Each row is a point. To make a cloud, some directions were put in groups of two or more. Within a group, all points are equally far from the middle, so they leave a hole (a ring in 2 directions, a hollow ball in 3). The other directions are filled evenly. Then the cloud was stretched, turned, moved and blurred a little. Count the holes, and give their numbers of directions, smallest first.
In the rows, 128 means zero.

Cloud:
[[151 166 143]
 [104 107 119]
 [ 90 129 140]
 [120 184 113]
 [192 117 123]
 [ 62 153 129]
 [ 62  62  71]
 [146 137 148]
 [ 83  95 147]
 [114 105 171]
 [103  92 118]
 [ 75 125 179]
 [105  92 126]
 [139  68 156]
 [156 179 168]
 [ 92 171 130]
 [167 182 175]
 [ 55  89  96]
 [ 43 133 138]]
Holes: 0

Cloud:
[[141 145 136 154]
 [100 135  43 137]
 [ 79 120  79 182]
 [ 76 198 155 147]
 [177 109 107 151]
 [133  96 173 190]
 [176 183 145 126]
 [149  67 176 160]
 [180 125 118 125]
 [ 81 132 143  89]
 [137 130 220 131]
 [178 188 151 151]
 [122 173 151 151]
 [129  90 103 123]
 [127 157  81 188]
 [153 146  62 188]
 [ 61 150 117 163]
 [ 97 221 109 121]
 [ 75 142 141 181]
 [100 136 128 145]
 [ 92 146  82 122]
 [100 174  70 167]
 [ 88 128  62 187]
 [108 192 148 107]
 [ 77 113 113 121]
 [ 84 146 127 197]
 [116 124 185 127]
 [156  72 138  98]
 [142 125  94 107]]
Holes: 0

Cloud:
[[167  75 131 136]
 [128 160 170 139]
 [163  70 107 166]
 [124  96 151  87]
 [158 110 148  93]
 [ 87  86 165 158]
 [ 79 104 105 108]
 [189  97 102 148]
 [191 144  93 144]
 [132 146 110 205]
 [202 143 129 144]
 [115 188 135  75]
 [ 98  99 148  79]
 [192  97 118 140]
 [133  61 127 185]
 [ 46 100 142 110]
 [116  77 102 199]
 [119 131 111 209]
 [138 172 161  84]
 [143  63 135 154]
 [116  83  89 164]
 [123  92 125 214]
 [103  98 162 179]
 [184 155 148 142]
 [192 157  99 153]
 [ 89 114 109  89]
 [ 62  97 142  94]
 [ 80 139 108 185]]
Holes: 2 (2, 2)

Cloud:
[[149 162  75 160]
 [ 92 162  86 125]
 [ 88  76 187 123]
 [160 166  96 127]
 [101  93 106 181]
 [ 54 145 146 117]
 [191 103 144 179]
 [147 149 174 117]
 [178 122 113 118]
 [135 165 143 185]
 [195  86 132 175]
 [112 193 131 117]
 [ 74 124 154 170]
 [155 157 135 189]
 [154 158 146 185]
 [142 159 127 191]
 [118  50 132 174]
 [ 82 174 158 152]
 [ 84  88 115 105]
 [ 80  95 155 171]
 [166 127 179 163]
 [192 132 105 176]
 [124  65 193 145]
 [ 92 131 132 185]
 [124  77 143  96]
 [ 77 185 140 122]
 [113  63  93 150]
 [ 64 130 116 108]
 [182  87 162 174]]
Holes: 2 (2, 2)

Cloud (56 x 6):
[[100 126 139 205 177 132]
 [135 131 192 130 172 139]
 [105  83 150  38 116 133]
 [ 83 187 110 181 121 113]
 [ 55  99 145 146 145 141]
 [102 118  47 143 112 146]
 [111 162 159 185 129 156]
 [120 189 144 106 119 144]
 [118 128 167 159 195 134]
 [111  83 141  37 104 133]
 [103 120  74 119 160 128]
 [ 68 168 116 109 151 140]
 [ 39  99 125 134 128  95]
 [ 64  77 111 126 118  71]
 [118 116 123 205 178 134]
 [140  56 171 118 100 139]
 [112 114 125  88  48 121]
 [111  67 124 199 140 106]
 [125 128 197 137 111  72]
 [142 130  82 181  68 127]
 [116 147 158 159  70 130]
 [134 126  93 193  78 102]
 [ 57 107 128 129 135 160]
 [178  55 136 104 152 149]
 [124 140  76 141  59 154]
 [ 56 169 117 150  99 115]
 [126  80 117  51  74 123]
 [138  94 184 157 133  64]
 [147  67 132 189 107  99]
 [143  22 133 104 114 124]
 [117  52 172 134 162  76]
 [138  41 132 136 102 144]
 [ 84 109 131 108 194 122]
 [ 68 107 138 141 146 166]
 [140 106 117 205  94  96]
 [131  64 105  58  85 117]
 [114  74 125  49  80 127]
 [ 78 178  92 163 133 115]
 [115 137 182 129  74  94]
 [135 107 204 110 164 127]
 [150  92 202 109 107 122]
 [118  88  67 130 159 165]
 [133 119 135 123 103  59]
 [128  44 104  69 107 110]
 [194  69 151 127 113 114]
 [ 96 164 125 206 108  95]
 [149  98 111 205  98 119]
 [125  78  95  85 154 115]
 [105 115  55 125  91 165]
 [109  62 186  73 137 128]
 [ 71 141 102 122 173 125]
 [133 149  60 138  86 165]
 [110  87 103 110  89  66]
 [136 180 164 110 121 135]
 [129 177 169 123 134 112]
 [ 88  56 162 106 163  77]]
Holes: 3 (2, 2, 2)

Cloud (53 x 6):
[[145 108 131 204 190 121]
 [145 138 194 113 160  91]
 [159 101 139  78 137 146]
 [ 93 171 194 106 159 120]
 [ 66 131  98 160 102 157]
 [128  78 114 137  84  77]
 [ 95 131  60 118 153 117]
 [112  72 133 118 103  72]
 [ 97 161 187 136 186 109]
 [ 79 123  76 149 105 113]
 [ 95 167 153  60 131 112]
 [126  94  61 179 181 164]
 [135  34 111 109 161 126]
 [141 155 106 157 204 175]
 [131  86 169 104  86 102]
 [ 77 183 145 151 187 138]
 [124 140 122 203 155 101]
 [159 108 138 120  61  98]
 [ 73 127  81 163 110 131]
 [151  41  87 113 138 110]
 [173  82  80 153 154  93]
 [119  83 157 124 162  68]
 [147 128 134 149 221 159]
 [159 119 166 135 155 162]
 [ 97 162 181 149 188 112]
 [143 167 171 184 170 124]
 [ 69 110 123  85 204 126]
 [116  61 101 153 181 171]
 [ 91 199 114 152 164 146]
 [154 131 111  70 147 138]
 [172 104 107  89 103 138]
 [ 84 190 138 141 114 169]
 [108  70 104 137 211 159]
 [111  93 102 148 223 162]
 [183 116 120  95 116 127]
 [118 148  72  98 165 121]
 [ 70 105 147 164 153 122]
 [156 128 186 136 188 112]
 [120 158 201 133 141 126]
 [158 177 139 166  90 114]
 [133  63 122 157 206 141]
 [170  98 109 151 148  70]
 [145  89  59 185 169 150]
 [138 151  81  89 106 157]
 [ 95 109  43 135 138 140]
 [ 89  81 107 105 214 149]
 [155 138 114 158 140 192]
 [ 48 112 120 144 161 149]
 [ 70  74 104 105 183 163]
 [ 62 114 114 120 134 189]
 [ 74 141 157  61 119 149]
 [ 78  75  90  66 120 135]
 [163  86 135 112 197  98]]
Holes: 3 (2, 2, 2)

Cloud, 48 rows:
[[109 171 134  94  71  86]
 [148 182 159 152 118 107]
 [147 109 172 177 176 100]
 [137 101 176 148 132 148]
 [155 105 180 108 147  81]
 [111 115 129 217  97 169]
 [ 75 172 152 164 146 107]
 [120  91 113 136 115 189]
 [ 67 152  61  98 145 185]
 [125 142 146 167  87  90]
 [130 179 139  88 134 177]
 [128 139  77 112 105  99]
 [ 51 111 107 127  87  98]
 [130 137 162  91 111  58]
 [169 147 154 147  81  67]
 [117 110 148  70 132 105]
 [130 161 148 146  48 149]
 [101 106 130 194  73 186]
 [ 99 170  97 161 144 200]
 [149  85 151 148  79 160]
 [ 59 166  98 175 151 128]
 [ 84 183 103 134 142 193]
 [165 105 128  88 172 129]
 [127 124 162 154 118 180]
 [ 74 171  70 145 141 201]
 [203  96 192 116 146  98]
 [ 79 185 121 153 109 157]
 [ 67 139 115  66 153 172]
 [148 119 104  89  94  73]
 [ 99 186 125 112 139 186]
 [ 82  96  94 104 148 169]
 [116 163 104  73  99 164]
 [ 66 139 117 182  79 120]
 [ 30 138 123  85 168 121]
 [146 123 193 129 132 157]
 [150 172 215 155 114 117]
 [123  92 132 173  77 183]
 [175  94 179 174  91 102]
 [115 131 170 188 166 104]
 [148 131 220 152 112 101]
 [ 39 185 128 133  80 141]
 [151 154 108 154 104 180]
 [ 82 167  89 113 150 118]
 [161 100 181 144  66 147]
 [ 70 146  93  67 100 177]
 [ 91 110 118 104 149 100]
 [ 94 178  90 143 120 163]
 [ 47 182 104  95  89 182]]
Holes: 1 (3)

Cloud, 84 rows:
[[173 102 145 142 139  88 129 135]
 [ 95 191 150 116 124  95 194  92]
 [104  78 103 156  85  63 105 183]
 [103 158  98  75 159 139 162 153]
 [133  89 186 128 161  54 193 200]
 [120 148  79 168  96 134 124 144]
 [ 83 149 169 110 174  97 215 142]
 [ 82 135 150 118 191  98 152 178]
 [123  76  62 157 116 153  93 200]
 [105  75 139 143 118  49 170 158]
 [133 109 126  79 143 156 155 186]
 [ 98 189  84 115  96 119 155 135]
 [122  90  62 119 115  88 167 139]
 [111 105 119  92 146 168 175 203]
 [198 117 150 115 142 161 160 174]
 [ 79 147 105 167 147 106 129 116]
 [102 127  96  91 164 124 165 169]
 [110 219 145 116 175 102 194 145]
 [105 145  77 125  95 111 152 159]
 [ 94  92 115 133 130 107 109 155]
 [220 178 102 103 150 136 160 127]
 [ 86 122 134 109 104  95 134  97]
 [207 145 144  72 112 130 187 157]
 [205  60 125  97 125 102 126 169]
 [ 90 177 129 108  74 161 132 130]
 [135 112  94  91 101 130 182 144]
 [212  50 134  64 123 139 166 163]
 [ 28  93 144 148 119  83 150 165]
 [ 55  84 102 169 111  82  99 192]
 [131 207 142  65 145 179 163 144]
 [ 74 168  91 173 117 155 107 174]
 [131 129 121  92 110 105 170 183]
 [159 152 179  70 166  73 186 123]
 [139 166  68 104  97 139 179  95]
 [150 149  59 128  81 157 136  86]
 [ 92  83 147 126 130  64 188 152]
 [150  90  64 154  80 138  98 170]
 [210 122  38 136  61 104 104 106]
 [115  49 150 101 154 102 219 145]
 [118 168 105 116  92 105 156 167]
 [ 78 135  90 122  79 124 132 152]
 [162 121 109  96  86 109 171 155]
 [153 174 133 124  94  91 165 168]
 [198  90  91 111 162  73 143 147]
 [ 91 161 157 159 115 106 132 149]
 [143 163  87  80 102 126 180 115]
 [127 114  90 142 144  90 118 106]
 [156 195  98 124  78 123  96 128]
 [132 173  80  72 135 176 130 109]
 [198  65  90 129  75  70  97 132]
 [ 80 168 100 180 133 111 128 130]
 [191  92  79 122  93  29 147 143]
 [192 125  98  89 110 126 108 143]
 [ 99 161 136  62 151 139 142 149]
 [ 87 138 128 142 116  58 148 110]
 [180 123 165 112 157 131 201 174]
 [161  51 131 114 133 115 136 132]
 [152 116  85 123 107  29 150 134]
 [154 163 173  94 142 121 152  89]
 [ 73 108 169 152 113  36 151 183]
 [105  85 128 179 145 139 138 165]
 [ 92 159 130 130 199 100 150 149]
 [140 123 116  96  79 102 162 157]
 [ 82  91 102 118 143  93 174 188]
 [ 54 121 161 164 127  70 109 185]
 [112  77 175 121 191 126 205 183]
 [206 199 106 120 145 124 131 122]
 [168  79 102 146 116  28 169 119]
 [ 79 142 111 162 104 119 153 209]
 [176  53  86 122  76 111 106 137]
 [121 134 133 126 169 139 216 154]
 [ 38 126 121 109  89 129 152 170]
 [156 160  99 101 147 142 161 178]
 [197 111 122  95 124 129 169 194]
 [137 203 179  60 178  95 201  87]
 [146  97  94 124  79  61 138 160]
 [149 121 143  78 154  68 189 131]
 [138 171 170  81 121  96 137  69]
 [104 230  72 119  90 141 124  81]
 [157 115  77 129 121  77 110  87]
 [ 94  77 125 167 118  57 152 154]
 [ 55 160 139 120 110 156 184 175]
 [131 207 121 135 107 130 117 115]
 [143 180 158 101 153 110 145  90]]
Holes: 2 (2, 2)

Cloud (85 x 8):
[[107 133 159  97 108 153 146  46]
 [106  72 121  70 110 151  95  96]
 [176 125 183 192 153 149 144 102]
 [ 94 117  82 127 123 158 119 152]
 [113 139 147  81  85 139 214 178]
 [ 82 110 109 143 101 120 165 223]
 [ 93 161 153  50 163 140 182 118]
 [121 152 134 136 130  64 134 155]
 [ 85 170 118 108 160 118 176 161]
 [156 149 157 135 183 145  88 172]
 [185 143 177 103 165 129 150 132]
 [160 221 129 129 143 144 180 109]
 [174  94 148 142  89 116 109  59]
 [145  59 156 138 105 134  95 156]
 [153 144 111  92 104  95 166 185]
 [171 128 115  98 197  93  85 126]
 [ 91  90  98  64 114 138 119  95]
 [128  70 123  93 158  77 172 147]
 [147 110 116 165  78  57 205 148]
 [ 92  55 123 108  62  75 150 141]
 [139  43  82 136 182 165 142  91]
 [113 182 144  90 153  76 172  87]
 [116 145 104  92 170 146 113 130]
 [149 112 175 120 126 128 192  98]
 [138 101 129 181 162  55 127 130]
 [176 135 141  84 160 198 116  64]
 [106 101 163 115  89 128 134  40]
 [147 163 176 137  90  75 167 118]
 [156 134 179  91 175 189 149  80]
 [175 111  97 156  79  72 202 130]
 [ 78 145 127 115 110  72 179  58]
 [140  68 111 141  94 144 125  75]
 [160  93  73 178 122 136 155  83]
 [146 175 102 111 185 100 138 115]
 [176 142 171 116  85 128 176 138]
 [132 110  79  80 146 103 187 163]
 [193 177 182 120 118 156 151  70]
 [ 98  48  81 102 120 116 101  80]
 [111 184 142  98 164 149 113 123]
 [119  66 124 170  79  58 130 104]
 [122  81  63 110  62  98 141 130]
 [100 130  69  81  98  63 118  98]
 [101 144 121  85 137 111 102 142]
 [162 109 129 190  98 118 146  85]
 [182 156 192 153 116 127 154 108]
 [124 167 140 162 132 138 211 123]
 [136 156  92 124 145  36 131  87]
 [ 87 115 145  69 104 148 110 154]
 [177 168 168  71 179 167 147 121]
 [170 128 135 158  81  88 132 166]
 [163 134 153 186 105 173 111  83]
 [102 108 104  73 143 117 211  72]
 [ 87 180 137  55 153 119 178 137]
 [ 77  76  94 113  83 150 163 106]
 [114 102 119 143  40  65 177 150]
 [132 133 141 133 195 186 145 133]
 [161 134 207 128 107 104  75  74]
 [163 127 138 194 105 118  88  93]
 [145 148 107  74 199  88 146  76]
 [145  83 117 103  91 169 121  96]
 [185 113 162 113 195  78 120  37]
 [ 90 105  79 175  64 123 126 162]
 [140 154 119 182 126  78 181 100]
 [146 110 164 203  93 153  92  98]
 [110 113 148  96 108 168 117  54]
 [110 100 115  51  77 122 202 136]
 [142 123  71  92 119 103 101  56]
 [ 91 100 134 134 148  76 161  47]
 [100  49  68 145 133 118  93 138]
 [136  96 110  61 116 165 150 103]
 [168 154 156 192 138 103 108 102]
 [ 84 118  52 113 132  92 169  79]
 [156  91  90 152 203 179 114  98]
 [ 86  24  73 139 168 134 119 157]
 [120 172 114 194 132  85 157 128]
 [167 127 106 109 205 135  96 145]
 [166 115 144 172 134 129  72  57]
 [170 165 167 110 149 159  87  36]
 [115  76 138 184  84 116  93 113]
 [165 111  89 177  93  59 124 169]
 [149 135 101  72 112 142 103 155]
 [154  58 134  95  94 127  74  54]
 [138 179 160 144  59 100 176  94]
 [163  85  81  85 138 107 151 156]
 [192 115 192 168 130 152 141 113]]
Holes: 1 (4)

Cloud:
[[ 71 164  74 155 130  74 183 139  74]
 [140 165  96 211 132 133 179 209 106]
 [ 95  92 164 173 159 134 117  94 106]
 [ 80 132 157  97 141  81 143  85  78]
 [135 201  58  85 103 115 185  81 156]
 [113 135  77 124  87 104 132 130 189]
 [195 134 131  76  96  87 127  33 196]
 [159 139  62 114 115  77 196  94 142]
 [ 77  92  98  74 144 108 155 169 105]
 [109  62 125  80 104 121  37 105 101]
 [151 163 105  68 134  76 214 132 112]
 [129 137  57 104 148  62 166 130 110]
 [181 111 158  97 112 140  98  96 211]
 [189 113 140  32 104  83  99  83 168]
 [159 129 127 159  90 129 151 148  96]
 [ 61 169  84  56 147  46 153 131  69]
 [ 90 167  66 151  94  54 149 136 105]
 [195 145  98 175 102 154 206 113 111]
 [ 86 131  97 173  67 141 169 124 127]
 [143 118 111 117  89 101  66 146 199]
 [ 58 124 114  99 136  74 157 132 134]
 [139 186 114 103 176 140 166  87 105]
 [124 165 164 107 119 171 164 142  94]
 [163 102 146 161 189 141 104 158 148]
 [111 183  97  35 186  75 174 125  94]
 [135  69 138 148 149 159  60  87 182]
 [137  64 133 128 161 141  99  73 176]
 [151 121 132 128  83 170 111  53 163]
 [ 82 140 113 168  75 109 159 133 131]
 [133 158 124  99 127  50 153 158 111]
 [ 53 155 117  49 111  74  96  98  84]
 [ 96 164  63  59 148  62 153 125  98]
 [ 97 127 107 130  73 140 125  91 103]
 [ 95 156 100  59 192  74 125 169 114]
 [187  98 137 192 140 162 104 135 191]
 [ 97 125 104  44 127  96 180  61 124]
 [125 125 157  72  78 130  92 104 185]
 [173 123 173  79 134  97 120 104 198]
 [ 56 143  91 138 170 148 109 130 122]
 [174 172 118  53 117  54 118 133 178]
 [100 172 127  69 124  24 110 160 102]
 [168 168 123 140 108 151 132  74 136]
 [105 123  68 118 158 107 104  99 143]
 [ 97 104  84 115 139  97 143 121 167]
 [133 168 113  76 179  85 194 156 111]
 [141  97 152 152 112 120 174 149 136]
 [127  96 175 147 160 149 129  75 143]
 [ 50 120 165  59 105 112  74  92 139]
 [126 106 164 189 186 152  88 154 138]
 [211  77 127 121 141 158 104  89 147]
 [178 165 116  64 109  64 102  56 183]
 [ 86 169 129  80 113  46 129 129  73]
 [ 97 104 152 179 147  97 106 109 119]
 [124 165  80  67 161 115 136 113 106]
 [170 143 101 109 147 149 128  94 126]
 [102 136 122 149 202 115 156 121 142]
 [141 157 119 105 117  61 179 159 159]
 [141 118 138  37 112  44  91  72 136]
 [ 56 107  98 117  94 108 134 104  92]
 [ 55 140  99  84 135 141 136  92 111]
 [169 166 145  90  87  44 141  81 139]
 [119 125 197 140 135 148 102 146 113]
 [123 156  88  65 123  45 116 157 130]
 [ 82 141 155  93 156  53 123  97 147]
 [195 171 101 114 132 163 192 138 157]
 [102 124 170 164 104  89 105 148 143]
 [186 231 105 110 142 118 195 109 128]
 [ 25 154 102 148 130  77 130 177 105]
 [175 103 138  61  79  99 115 106 212]
 [ 55 114 119  89 137 124 100 169 110]
 [ 65 146 143  68 148  55 124 167  64]
 [155 136 114  60  67  84  64  82 152]
 [ 74 144 127 172 107 117 167 126 110]
 [141 134 131  61 101  93  71 136 170]
 [144 138 164 157 118 151  92 155 140]
 [133  90 135  86  85 132  61 127 118]
 [146 128 143 154 134  79 134 112 187]
 [ 83 103  77 103  99 122 126 116  81]
 [ 94 124 118  66 169 145 146 143 132]
 [174 146 137 157 128 176 229 132 155]
 [ 90 127  90 184 108  58 111 133 119]
 [138 186 140 105 172  81 174 157  95]
 [103 153 141  91  75  86  81 150 163]
 [101  98 115 105 139 137  87  81 161]
 [104 147 123 176 191 142 122 109  91]
 [149 165  88 198 148 130 187 112 123]
 [142 152 118 129 102 148 116 124  96]
 [ 72 112 149  79 126 119  61 141  61]
 [ 44 167  93  94 145  61 186 115  89]
 [102 116 101 101 146  53 106 182 128]
 [100 120 160 137 135 143 127 166  72]
 [ 54 150 172 142 115 109  56 122 122]
 [ 86 156 131 140 188  98 176 124 127]]
Holes: 2 (2, 3)

Cloud (92 x 9):
[[ 75 104  91 164 121 112 109 173 220]
 [131 130 120 171 103 196  84 132 134]
 [160 100 126  97 144 103 156 112  90]
 [ 95 158 102 138 190 142 116 168 136]
 [ 85 113 201  55  99 182 119 174 148]
 [ 94  83 188  84 130 110 174 118 112]
 [182 152 107 135 116 180 144 160 161]
 [153 158  98 108 118 175 124 162 143]
 [ 70 158 162 121 182 137 146 117 178]
 [161  53 125 133 119 180 127 108 110]
 [ 93  94 144  81  44 171  98 105 147]
 [ 77 168 105 121  64 184  92 151 152]
 [ 80 106 163  93  50 179  52 169 117]
 [113 114 102 141 144 206  60 171 163]
 [154 101 152 107 194 107 143 128 154]
 [ 64  85 154 144 141 111 149 107 108]
 [148 126 163 156 132  91 118 153 131]
 [113 185 175 146 125 144 192 134 143]
 [175 151 210 128 139 188  98 162 121]
 [147 149 175  93 167 118 171 108 179]
 [144 113 104 101 148 131 114  75  68]
 [135 144 148 107 183 139 122  76 108]
 [114  93  88 135 136  74  96 108 122]
 [ 66 102 157  99 122 127 133 160 114]
 [110 109 179 115 163 176 148 117  64]
 [176 136 193  94 199 140  95 118  78]
 [132  62 134 151 121 105 170  78 172]
 [130  90 155  88 106 164  84 124 190]
 [129 155 126 174 208 108 130 125 113]
 [157 167 131  87 146 142 115 107 183]
 [183 154 141 162 109 134  63 144 137]
 [122 150 163  94 181 136  69 155  87]
 [112 112  75 124  72 121 143 131 179]
 [118  99 183  81 207 145  73 111 118]
 [ 99 174 173 145 116 169 159 132 120]
 [136 120 150 123  85  79 123 144 117]
 [ 57 137 182  55  86 166 166 139 147]
 [154 184 129  82  68 126 200  99 177]
 [143 155 131 124 127 140  95 149  85]
 [144 153  80 131 133 116 161  94 190]
 [128 102 171  27 157 136 101 150 106]
 [172 141  78 175 102 107 127 145 174]
 [119  25 145  90 113 128 139  87 123]
 [ 99  84 207  63 149 180 141  98  94]
 [ 84 148 118 101  38 192 154 114 143]
 [194 160 218  87 192 159 154 137 112]
 [ 88 125 134 137  84 176  63 133  96]
 [168 123 175  95  89 164  54 117 101]
 [ 64 142 143  84  56 135  95 173 148]
 [152 100 139 129 137 187  52 106 120]
 [ 65  87 109 101 140 117  98 132 195]
 [157 170 155  73  90 175  75 150 151]
 [141  68 183 118  79 156 102 114  74]
 [168 158 218  82 168 171 130 147 157]
 [146 170 116 116 143 170 159 171 154]
 [ 68 133 180  68 116 183  42 196 126]
 [177  88 147 107 169 150 132  85 132]
 [ 71 149 158  83 115 103 141 145 123]
 [179 139 145 114 103 212 126 133 163]
 [131  98 179  94 129 205 136  79  87]
 [209  79 140  93  92 148  44 125  75]
 [ 68 108 135 164 165 109 160 110 118]
 [122  51 179  68 156 128 104  95  96]
 [166 179 157  70 137 154  67 184 153]
 [139 123 162   7  92 159  83 165 141]
 [ 81  52 176 148 147 110 132 107 126]
 [ 56 168 174 113 146 145 149 138 175]
 [147  84 195 145 166 145  82 129  95]
 [101 131 221  97 169 184 116 145 132]
 [129 129 105  81  99 101 203 129 139]
 [ 95 137 162  91 133 129 174 154 184]
 [151 119 213  87 148 161 123 135 186]
 [132  98 106 123  92 137  44 121 168]
 [188 128 108 106 140 121 161 136 167]
 [ 91 152 119 120 121 107 121 178 169]
 [234 152 137 104  90 165  83 123  88]
 [110  95 168  78 120  98  79 100  74]
 [ 71 113 155 110 179 136  81 181 141]
 [ 85 133  97  78 136 193 113 139 154]
 [ 99  79 168 115 104 155 119  96 167]
 [139  70 179  75 156 169  75  92 121]
 [ 88 113  88 109 127 155 120 125 171]
 [ 96 134 169  58 185 158 110 151  97]
 [168  91 125  94 126  98 142 142 162]
 [138  54 153  70 154 138 132 106  93]
 [172 126 187 141 101 168  82 175 146]
 [186 165 186  88 100 179 114 139  94]
 [154  79  97 163 111  98 162 128 163]
 [106  99  90 167 132 162  63 137 125]
 [187  99 113 166 150 147 123  95 130]
 [121 134 180  92 159 191 173 153  80]
 [119 140 130 188  82 147 104 149 147]]
Holes: 1 (4)
